Each wall is flat, endless, passes through zero and stands at right angles to its row. A trip goes straight from one point to another. Which walls does it cross, in order?

Walls:
(1): [ -3 -52  11]
(2): [-12  14 -27]
(3): [ 51 -55   4]
(4): [52 32  2]
(5): [-33 -45  -1]
Trips:
[-27 -20 -14] to [ 34  -4 -22] => 3, 4, 5, 1
[  4 -27  18] to [ 25 -15 -14] => 4, 5
[  1   4 -17] to [-7  9 -8] => 4
[-38 -13  28] to [ -5 -36   2] => 3

Walls:
(1): [ 39   1 -15 -20 -20 -31  63 -37  24]
(2): [-19 -66 -45   5  40 -21 -73 -24 -87]
(3): [ 57 -52 -26  64  36   6  13 -18 -24]
(4): [  8  23 -42  29   7  11  20 -16  42]
(5): [  5  12  67  33   8 -36   8  -4   3]
(6): [ 42 -61   7   4 -21 -35  15 -25 -27]
(7): [ 16   4  19  23  15   8  28  10 -10]
(8): [ 24   2  31  -9  -2 -57   6  24   4]
(9): [ -8   1 -44  27  26  42 -88 -45 -52]
Trips:
[14 38 28 75 14 14  5 26 26] to [ 21 -30   6  56 -19 -45  12 -25 -39] => 6, 1, 2, 9, 4
[ 14  -7  26  60 -42  -2  77  31  -2] to [-18  -7 -36 -28 -48  10 -59  27  22] => 3, 5, 7, 1, 6, 8, 4, 9, 2
[-14 -59   2 -11 -19  -3   2 -59  21] to [-28  -3  17  37  77  17 -12  24 -33] => 5, 1, 7, 6
[ -6  16 -15 -16 -37  -9   5 -63 -15] to [-13  19  45 -59 -77   3 -40  61 -25] => 4, 2, 8, 9, 1, 6
[ 14 -11  -6   0  47 -36  52  -6 -24] to [ 32  40 -34  32  42 -16  18  48  26] => 2, 6

Walls:
(1): [ 16 -29   7 -27  24   0  14   6  55 -22 -23 -24  27   2]
(2): [-11 -11 -16  50   6 -12 -10  24  -4 -13  16 -41  15  22]
(3): [ -6 -18 -17  -7  -9  -9  49   0   0  12   0  29 -24  26]
(4): [  1 -32 -15  18  26   5  30  13  -1 -25 -39 -14  26  30]
(5): [ -5 -61 -36  48  14 -10 -33 -58   6  48 -44  13  -7   2]
(6): [-34 -21   5 -16  -5 -48 -35 -13 -18 -25   2   3  11  -1]
(7): [ 41  53   7   5 -36 -31  19  -1 -19  -1  21 -17  18  51]
(8): [ -1   2  18   3 -57  25   7 -14 -20  -9  31  45   5   6]
(9): [-19  44  23  71 -20  10 -15  12 -39  49  -8  -3  52 -29]
(10): [-35  22 -42  12 -53  -3 -11   3 -27 -53 -12  14 -11  43]
(11): [ 22  39 -42 -32  32   9  45  43 -11   1  -3   8  -8   7]
Trips:
[ 27  68  -7 -28 -48  10   4  14  10 -35 -41  16  40  -7] to [  5  13   3  22 -30   2  72   3 -16 -37 -60 -13  57  36] => 4, 3, 2
[-14 -25  61 -26  16 -10  23  10 -21 -25  10  29 -24 -17] to [  2  28 -55   9  26 -56  -5  37 -13 -22  56  24 -19  50] => 1, 11, 10, 7, 2, 8

Walls:
(1): [ 87   3 -49 -13 -34 -63 -24 -46   9 -41  64 -30  43 -33  52  59 -11  10
 -33 -13 -68  10  11 -28]
(2): [ 42  -7 -19   4 -46   1 -24 -32  84 -24  10 -14 -22  -2  66 -10 -23  31
 -13  16 -57 -23   1 -55]
(3): [  0   3  14  17 -14 -39 -11 -20  51 -12 -26  46  25 -36   7 -54 -15   4
  19 -19  -1  -1 -22  -4]
(4): [-27 -93  32 -47 -54 -18   1   2  29  19  19 -13  18  23  25   2 -39  60
  21 -63  23 -37 -11 -39]
(5): [-35 -15   9 -31  25   8  -5  -8  14  -9   0  -7  14  -5   4  45  21 -48
  41  29 -44   5 -56 -54]
(6): [ 30  13 -18  -5  10 -26  28  22 -11  -4   1  -2  27  38 -15 -13  24 -20
   0  -2  -1 -55 -74  49]
(7): [ 30   2   9  -7   7  52  21 -30  10   6   1  10 -42  15   8  -7  -8  -6
   7  51 -40  36   0  19]
Trips:
[ 39  64  47  14  42  12  12  -3 -47   2  23  -4  -9 -39  15 -24  14  17
 -63 -36  43  28 -11 -37] to [-28 -27 -61  36  -9   6 -36 -41 -11  -9  -2 -11  43  59  63 -19  37  27
 -21  20  33   3  17 -44] => 2, 4
[-38 -10 -34  43   7  26 -47   6  18  20   6  48   7  49  13  -4 -15  -1
  13  -3 -28  33 -52 -33] to [ 15 -21 -56  11 -58  30  -1  -3 -31 -52   2 -28  44  14  -4 -57  13  -6
 -16  -1  -5 -20  39 -18] => 1, 7, 5, 6, 3
[ -2  18 -17  15 -60  37  20  14 -27  15 -20  -7 -26 -27  36   1 -41  25
  40 -55  19 -21  -5  17] to [-24  37  25  22 -33 -12   4 -22  34  -5  17  15 -45  40   2  33 -21  -4
   7  -6  28 -13 -35 -12] => 6, 5, 7
[ 18  -1 -23  -2  32 -35   8  -2 -36  14  -6  12  32  15  46   4  -4  -7
  -9  -6  40  -5 -49   2] to [ -7 -57  -9 -17   8   2   1  -7 -21  18   9  29  23  27  10 -20 -50  28
  31  46 -35 -40  14  11] => 7, 2, 1
[ 16 -43   5  35  24  40 -20  14  10 -37 -16 -12  29 -32  36  16  12  47
  52  24   5 -53  -2  34] to [-27 -59  17 -50  -1 -83   3  -5  -8  14  16 -28  27  -8  32   2  49   1
  67 -11   7 -29 -24 -43] => 1
[ 59 -37 -48 -50 -39  19   1 -51  48 -37 -14 -29  38  -4 -19 -59 -37 -26
 -36  30  38 -38 -22 -37] to [ -5   8  -9  21   5  -8 -23   2  21  58 -61  27  -5 -33 -52 -59  -5 -47
  65  -9  22 -50  12  67] => 7, 1, 4, 2
